Each row of a before or after table is a point. One or more steps were done to the points. Then noise was added and the rows were shuffled. The steps act on columns, c1 being the first. Name the steps. A step turns or swaps two columns, mirrors them in a line or flattens them onto one, adds a multiple of one to another, or multiplies or shifts one. Angles are multiples of 10 degrees, from the lower column toward the higher: turns from -170 to 170, lines from 10 to 170 but not 90. Use the fewest steps. Two steps may share a column if one is a turn and the other turns, adds or multiplies; they go together, in the order done. Otherwise the lowest column goes first.

Before:
0:  12 -22  -2
1: -37 -10   1
2: -26 -22  34
3:  16  -8  -8
4: -50  24  -7
5:   5  25  -2
6: -10 -10  -8
7:   1 -23   4
8: -27 -14  15
9:   9 -19  98
10:  11  53  -8
After (11 x 3):
0: -48  -7  24
1:  15  -4 -21
2:   8  -4  22
3: -28  13 -14
4: -10  -8  -8
5:   9 101 -20
6:  14 -11  -9
7:  13  -8  54
8: -27  31 -19
9:   1   2 -25
10: -38   3 -12
Steps: swap c2 and c3

Before (8 x 4):
0:   3   8  49 -14
1: -26  20   5  36
2:  -5   6  38  26
3:  12  13  13   4
4:  -3 -11   8  18
5:  11  12  -4  40
6:  11   7 -84 -11
7:  -7  -8 -22  26
After, 8 rows:
0:   2  22  49 -16
1: -24  61   5  40
2:  12  40  11   4
3: -10  15  42  24
4:  11  38   0  34
5:  18  18 -83  -9
6:  -3 -33   8  19
7:  -5 -25 -24  30
Steps: multiply c2 by 3

Before (13 x 8):
0:   6   9  11 -49   3  -2   6  -5
1: -83 -25   0  16   9  -4  12  -8
2: -15 -10   0 -42 -11  44 -10  17
3:  -7   7  -6 -44   3  12   5 -21
4:  16  17  14 -30 -10  -9   2 -14
5:   2 -54 -21 -16  -4  15 -33  24
6:  20   0  22 -42   0   4 -39 -11
7: -27 -18  -8  -5  25  22 -84  10
8: -16  18 -14 -34  -1  -4 -35  -2
9:   2  10  -4   7   5  30   9 -16
10:  -3  19  14 -46  76  33 -27  -5
11: -10  10  21 -43 -16  -6  13  -8
12:  17   6 -17 -38 -18   7   2  58
After (13 x 8):
0:  -6 -15  17 -34  19   9   1 -13
1:  20  11 -17 122 -31  -3 -84  23
2:  74 -15  20  -6 -18  13 -27  30
3:  -4  14  21  21 -16   3 -35  -4
4:   6   4   9  -6   0  25   8  23
5:  -5  22 -51  34   3 -19 -33  21
6: -17 -18   8 -64  -7   5  14  -8
7: -13  -1 -11 -24 -13   1  -7  48
8:  -3   1 -25  -1 -82   5  14  -7
9: -15  19   3 -42  22 -57   2  26
10:  -1   8   5 -50  -8  25   6   4
11:   3 -10  10 -59   7   5   7  -5
12:   6 -21   0  14  18  12 -37  -2
Steps: mirror c1 and c5 in the line at 40 degrees; turn c2 and c3 by 90 degrees; add -1.5 times c7 to c4; turn c6 and c8 by 70 degrees

Before (11 x 9):
0: -25 -12 -41  32  -2   4  14 -23 -18
1: -34  -9  17   0  17   2 -28  -7  18
2:   1 -28 -25 -29 -16 -56  -9  17   6
3:   1 -22  44 -39 -12  -7 -28 -45 -19
4:   7 -11 -39  17  -7  30  -6 -16   5
5:  28  33  -6  -3   7  -5 -40  28  13
6: -51  43  21 -11  -4  -8  15  28 -52
7:  18 -48  35 -28  30 -45  37  25  19
8: -47  43  21  20 -32 -54  29  11  30
9:  14 -33   1 -24 -17  12 -41  36  29
10: -34  -9   5 -58   7 -33  26  -9  -5
After, 11 rows:
0: -27  -9  16  -7  22   6 -31  -3  19
1:  13 -32  -1  39 -20   9 -40 -27  27
2:   1 -33 -26  17 -19 -60  -7 -32   6
3:  12 -46  37  23  26 -42  37 -27  20
4: -33  -9   3  -7   8 -29  25 -57  -7
5:   0 -18  43 -43 -13  -6 -25 -38 -20
6: -57  40  17  30  -5  -3  12  -9 -50
7: -23 -10 -44 -22   0   4  11  30 -27
8: -47  44  17  14 -29 -52  27  24  31
9:   4 -11 -42 -17  -8  25  -3  16   3
10:  26  33 -10  27   6  -2 -39  -2   8
Steps: swap c4 and c8

Before, 8 rows:
0:  33  29  22 -12 -10  10   6  29 -43  12 -11 -16
1:  -7 -19 -40  -4  38 -46 -45 -11 -10   2 -49 -10
2:  -4  36 -24  43  25  20  16  12   3 -14  14  28
3:  19 -15 -31 -19  -7  -3 -47   0  13 -29  11  45
4:  12   2  14  15  18  15 -24 -40  15  39  -5  -9
5:  -5  28 -14  14  26 -26  12 -30  -4  25 -43  17
6:   5  37 -25  46  31 -49 -24 -32 -14 -20  -1   2
7: -14 -28   4  11  20   9 -30 -35  25   6 -46  42
After:
0:  -9  41 -48  -3  39 -15 -44   2  42  16 -39 -10
1:   6 -33 -24  46  31 -15 -27  49  45 -12   4   0
2:  17  26 -32 -19  -8 -14 -48  -6  -5 -16  14  45
3:  36 -81  21 -13 -10  42   8 -12  14  14 -14 -19
4: -14  83  -7  10  19 -14 -31  14 -22  15 -43  37
5:  12  40  12  15  16  -6 -22  36 -17  47  -5 -11
6:  -3 -76 -22  42  22  11  17  10 -19 -17  20  27
7:  -5 -19 -24  17  28 -10  12  36  25  24 -44  16
Steps: turn c2 and c8 by 150 degrees; multiply c2 by 2; turn c3 and c11 by -10 degrees; mirror c6 and c9 in the line at 150 degrees; add -0.3 times c7 to c10

Before:
0:  35  -7  11  24   3  49   2   3  23  38 -25  24 -15 -19
1:  42  52  43   0   9 -16  58  81 -15  54  16   8   1 -19
2:  68  46  26  -8  33  14 -12  33  30  21   7  39  -9 -10
3: -31 -13  21 -10  14  24 -21  14  37 -23 -23  39  11 -40
4:  22  37  14  -4   0 -17  22 -22 -33  10  50  20  12   9
5:  18  -3   7   9   3  19  26 -12  26 -56 -27  -3   4  -5
6: -12  27   8  17   4 -44  -7  35 -14  11 -88 -18  -6   2
7:   7  -2  15 -39  18  30 -42  -9  -5  21  24 -24  15  21
8:  13   2  58 -21 -18 -52  22   9  12  -7 -33   1 -36 -24
9:   8 -15   2  13  -4 -34 -42  23 -11  17   3  -8 -12 -33
After, 10 rows:
0:  13   3  59 -20 -20 -16  22   9  50  -8 -34   1 -36 -24
1:  67  44  27  -9  31  32 -12  33   2  22   7  38  -8  -9
2:  42  53  43   2   8 -20  58  81   7  56  17   8   1 -18
3:   8  -2  15 -40  17  11 -42 -10 -27  20  24 -24  16  22
4:  22  36  14  -4   1 -36  23 -22  -1  11  50  21  12   9
5:  35  -8  10  24   4  44   3   3 -31  39 -25  23 -15 -19
6:  18  -2   7  11   4  32  26 -13  -4 -57 -27  -3   3  -5
7: -11  28   9  17   5 -34  -7  36  31  11 -88 -19  -4   3
8:   7 -16   1  11  -4 -26 -42  24  24  18   4  -8 -13 -32
9: -31 -14  21 -10  15  43 -22  12  -4 -23 -21  40  10 -41
Steps: turn c6 and c9 by -60 degrees

Before:
0:  42  21  44  37  27  34   3   3  -1 -37 -29   4 -37  46  -9   4 -22 -34
1:  19  -2   2   4 -59  23 -23  -2  24  54 -22   5 -43  29  -4  14  -9   1
2:  22  21 -38 -52  28  21   6 -18   2  -7 -16   9  -6  32  37  -3   2  11
3:  15  32  23  -4  19 -14   3 -33 -32 -14   7  23  23 -54 -20 -43 -24  19
4:  10   5 -19  21  20  46   5   6 -15 -47 -10  13  21  -3  -6   4  -4  28
5:   7  14  39 -18  32  23  -8  20 -19  14  21 -34  76  -7   6 -57  36  -2
6:  30   9  30 -23   0   0   5 -14  -1 -33 -38  16  21 -12  11  12 -13  16
7:   0  18 -14   6  13 -12  43  43  21 -18 -40 -43   1 -16 -15  13 -37 -21
8: -12   3 -34  -3  19 -11 -24 -16 -47   2 -57   4  53   3  27  30 -30  26
9: -47  10   3 -17  18 -17   9  14 -26  18   2  15  -2   5  -7 -44 -51  46
10:  14  37  -7 -10 -34  12 -21  33   6  20 -17  26  -3  15  24   5 -19 -15
11:  36  14  33 -21   3  -4 -24  -6  11  -4  -8 -11  41  50 -18  23 -35 -29
12: -22  61  45 -39 -16   5  14 -22 -14   7  25  -2  -4 -13   9 -32 -19 -11
After (13 x 18):
0:  13  40 -17 -19  -4   9 -19  25   4  22 -25  35  -5  15  40   7 -25  -9
1: -48  11   6  12  -3 -19  11  16 -27  19 -30  13   0   5 -17 -45 -74  38
2:  36  11  67 -38  13  -4 -23 -10   7  -4 -26  -8  43  48  -9  23 -52  -5
3:  11   5 -40  34  -2  45   7  10 -12 -43 -11   5  19   1 -23   3  -4   4
4:   8  13  75 -15 -18  20 -11 -33 -20  12  42  19  77  -6 -25 -59  45  10
5: -13   5 -65  14 -31  -7 -21  -1 -45   7 -73 -18  58   2  -3  30 -23  14
6:  -2  17 -27  -9   9 -14  39 -41  23 -16 -57  43   0 -14 -22  16 -40 -12
7:  41  18  89   5  -5  37   4   9  -3 -38 -38   3 -38  49 -28   6 -19 -39
8:  23  22 -77 -34 -46  17   4   6   2 -10 -12 -18  -9  34  -8  -6   9  27
9: -22  62  92 -37  -4   5  12  -2 -12   7  13 -23  -8 -12  18 -32 -38  11
10:  21  -4   6   8  29  22 -27   3  26  56 -23  -1 -36  30  49  14 -10  -3
11:  28   8  63  -7  -8  -3   5  18   2 -29 -41 -12  23 -12   4  11  -5  16
12:  17  29  43  10  11 -11   1  23 -36  -8  -5 -32  20 -52 -24 -42 -34  13
Steps: multiply c3 by 2; turn c4 and c18 by -40 degrees; multiply c18 by 0.7; mirror c5 and c15 in the line at 120 degrees; swap c8 and c12; multiply c17 by 1.6; turn c11 and c17 by -20 degrees

Before, 12 rows:
0:   -5   -5    6   10   27    1   -2   10  -10   22   20    1   16   -4   -7   23  -13   11  -11   -7    1   13   25   -8
1:  -14    0    8    7    1    6  -11  -10  -11   31    7   26    2  -16    1   16   -4   -4  -17   -7    0   -4    1    8
2:   -2   19    8   10   -4    1   16 -121  -11   -4  -62    0    8   23    0    3  -10  -22    8   -1  -10   -2  -24  -10
3:    3   -9  -11   25   -9   -1  -11   -1    0  -21   18   12   17    2    2   30  -10   15   -1  -12   -8   23  -10   18
4:    4   -8  -30   10   -5    2   15    2  -12   14   21    6  -38   -9  -35  -12   12   -6   27  -12   -6    0    1   -3
5:   -4    0    1   10   -5   16   63    3   -5    5  -24    2   -2  -13   -6   -5   32   -9   15    6  -14    9  -23   -6
6:  -14   -5  -17    7   -2    6   19   11   -7   22   25    2   -8   -8   -9  -12    5    4   24   33   -3    6   16    3
7:   10    3    5    2   14   10   -1   -8  -12   45    0   20   15   20   -2   -7  -10   -5  -18   -9  -12    4  -18    7
8:    7   55  -19   16   -7  -19   41   12  -18   16   15    2  -24   -8   -1  -13   14  -19   13   -5   11    2  -14   -5
9:  -19    8    0   22   14   14  -13  -22   50   12  -17    8   18    8  -10  -16   -2  -19  -17  -16   -2    2  -25  -12
10:    3  -12  -32   40   -6   -4    6  -16  -10  -18    4   19    4   -2    0   -1  -10    6  -19   -8    1   -1  -18  -13
11:  -12   21    6    9   -9  -73  -13    8   -9  -19   -4   13   18  -15   -5   -9  -13   15   -2  -14   21   35  -11  -12
After (12 x 24):
0:  -15    0    8    7    0    7  -11  -10  -11   30    7  -72    2  -16    0   66   -8    0   -8  -17   -1   30    1    8
1:  -24    7    0   27   14   15  -13  -23   50   12  -17  -24   19    8  -11   34   -3  -12   -3  -23   -2    6  -25  -12
2:   -7    0    1   10   -5   15   63    4   -5    5  -24   -8   -3  -13   -6   45   64   -7    8   14  -14   -6  -23   -5
3:   -1   56  -20    9   -7  -19   40   12  -17   17   16   -6  -25   -9   -1   37   27  -20   13    5   11    0  -15   -6
4:    2   -8  -30   -2   -5    2   15    2  -12   14   21  -15  -38  -10  -36   38   24   -7   29    8   -6    6    2   -3
5:    5  -12  -32   41   -6   -5    6  -15  -10  -18    4  -54    3   -1    0   48  -19    5  -10  -19    1   21  -19  -14
6:   -1   -6    7   15   27    0   -3   10  -10   22   19   -8   15   -4   -7   73  -26   12   -4  -12    0  -10   25   -9
7:   -5   21    6   13   -9  -72  -13    9   -9  -20   -4  -49   18  -15   -5   42  -25   18    7  -12   21  -19  -11  -12
8:    7   -9  -11   30   -8   -1  -12   -1    0  -21   18  -42   16    1    3   80  -20   14    7  -10   -8   -9  -10   18
9:   -9   20    7   13   -4    1   16 -121  -11   -4  -62    0    7   23   -1   53  -21  -20    7    4  -10    2  -24   -9
10:    7    2    5    7   14   10   -1   -7  -12   45    0  -58   14   20   -2   43  -21   -8   -8  -18  -13   17  -19    7
11:  -12   -5  -17    5   -2    6   19   11   -7   23   25   -8   -8   -8  -10   38   10    9   -3   41   -4   -4   15    4
Steps: turn c1 and c18 by -20 degrees; add 0.3 times c13 to c4; multiply c12 by 3; turn c12 and c22 by 160 degrees; shift c16 by 50; multiply c17 by 2; turn c19 and c20 by 40 degrees

Before:
0:   29  -25   24  -36  -14  -21  -17   -3    7   -7   -3   -7   14  -21   22  -16    8    7    1    9   22   -4  -23    8   -8   12    9   12  -36   -5  -19   70
1:    8  -28   20  -28    0  -26  -15   -1   -1    2   11    9   14    8   18   22    9   -4  -15    1    0  -12   -6   13  -11  -15   -5   24  -25  -82   15   36
2:  -27   39   20  -33   -8   -9  -12  -23   31   -5   -6    4  -34   31   21   29    2   25  -65    8  -10  -13   -9  -14    6   -4    4   30   16   -3  -30   59
3:  -22  -14   18  -16   -7  -21  -20    5    6    5   -9  -92   27  -27  -75   15   25   -3    1    1   28  -17  -28  -21    1    6   17  -13  -16   -1    9   -8
4:   23   10 -121  -10   -8    1   44    3   12  -12   33  -15   14   19   10   -3    4   -8  -18    2   22  -20  -12   -3    7  -14   17   17  -43  -22    6   -3
5:   25  -23    9  -22    4   38  -11    6   13    4   17    9   10    8   -6   27   54   -3   -5   -8   11  -20   -7  -24  -11   16   -1    2   11   -1   11   -5
6:   24  -10   21   -5  -16  -28   -7  -41    7   12   -3   10  -40  -21  -29  -39   37   -6   -3   11    9    1   -1  -12   31   34   -8  -17   15  -16    6   -5
7:    1  -30   13    0    5  -31   19  -43    4  -14  -76   -2   25  -21   15   22   25   51   -8   13  -13   -5   -7   10   30   -8   -1   -4   19    4   18  -10
8:    3  -19    1  -26    4    6   -7    3   11    9   28  -24  -12  -25   15   -1   10    5   -9   -2  -13  -11  -18    9  -21  -12   18   31    6   12   25  -10
9:   10   19  -47   12  -14   20   18   -1   10   -4    2  -49   20   -5    5   29    9  -14  -34  -30   23   -7   -6  -22   27  -13   19   -6   17   -4   18  -14
10:   -7  -12   25   15   36  -17   17   -4    4  -36   24    7    5  -33  -44   22    6   18  -10  -16   -1   -8   -5  -23  -16   -7   17  -12    3   -3   24  -11
11:   28   -2    5  -32    9   -8   -5    6    8    4   32    9   -2  -12   15   17    4   -5  -12    6    5   37  -17  -16  -15    1    5   27   15   11   23    6
After:
0:   29   -4    6  -33    9   17   -6    6    8   -6   36    9   -2  -13   17   18    5   -6  -13  -12    4   38  -16  -17  -15    2    6   27   14   11  -20    7
1:   11   22  -47   11  -13   25   21   -2   12    6    4  -54   19   -5    6   31    7  -14  -34  -27   24   -7   35  -20   27  -14   22   -6   17   -5    8  -15
2:   23   -9   21   -4  -16   -9   -7  -43    6  -13   -3   -8  -39  -22  -28  -42   40   -7   -2    5   10    1  -16  -12   35   33   -7  -16   15  -17  -30   -3
3:  -26   37   23  -36   -7  -32  -11  -23   29    4   -4    4  -36   31   19   29    3   24  -66  -18   -7  -12    9  -14    7   -4    2   27   17   -2    8   59
4:    1  -29   13    1    4    2   19  -40    4   16  -76  -13   24  -20   15   24   24   49   -8   10  -14   -5  -34   10   32   -9   -3   -3   19    4  -34   -9
5:    9  -29   21  -28   -1    2  -16   -3    0   -1   10    6   14    7   16   23    7   -2  -12    5    3  -12  -20   13  -10  -15   -8   24  -23  -79  -29   38
6:   23   11 -120   -9   -6    5   44    1   12   11   34  -15   15   18    9   -3    4   -7  -19  -11   22  -21    0   -3    7  -17   17   17  -43  -20   -3    0
7:   -7   -9   26   12   38   13   18   -8    5   36   25    2    5  -33  -44   19    6   20  -10   -7   -2   -8    4  -22  -17   -5   15  -13    2   -6  -27  -13
8:    3  -20    1  -28    5   26   -8    3    9   -7   30  -29  -11  -25   13    1   11    3   -6   -7  -13  -12  -18    8  -20  -13   19   30    7   13   -6   -9
9:   27  -27   22  -33  -15  -29  -17   -3    8    6   -4  -11   15  -23   23  -17    9    8    1   -7   23   -4  -32    9   -8   12   10   12  -34   -8   -9   68
10:   25  -20    7  -19    4   27  -11    5   14   -3   19  -19    8    8   -8   28   54   -3   -5   -3   13  -20  -11  -23   -9   16    1    1   10    1   30   -5
11:  -20  -15   17  -16   -8   -2  -17    3    8   -7  -14 -105   28  -28  -77   16   21   -2    1  -19   29  -17  -22  -21    2    7   18  -13  -17   -2  -23   -9
Steps: add -0.7 times c2 to c20; turn c20 and c23 by -60 degrees; mirror c6 and c31 in the line at 30 degrees; multiply c10 by -1; add -0.5 times c17 to c12
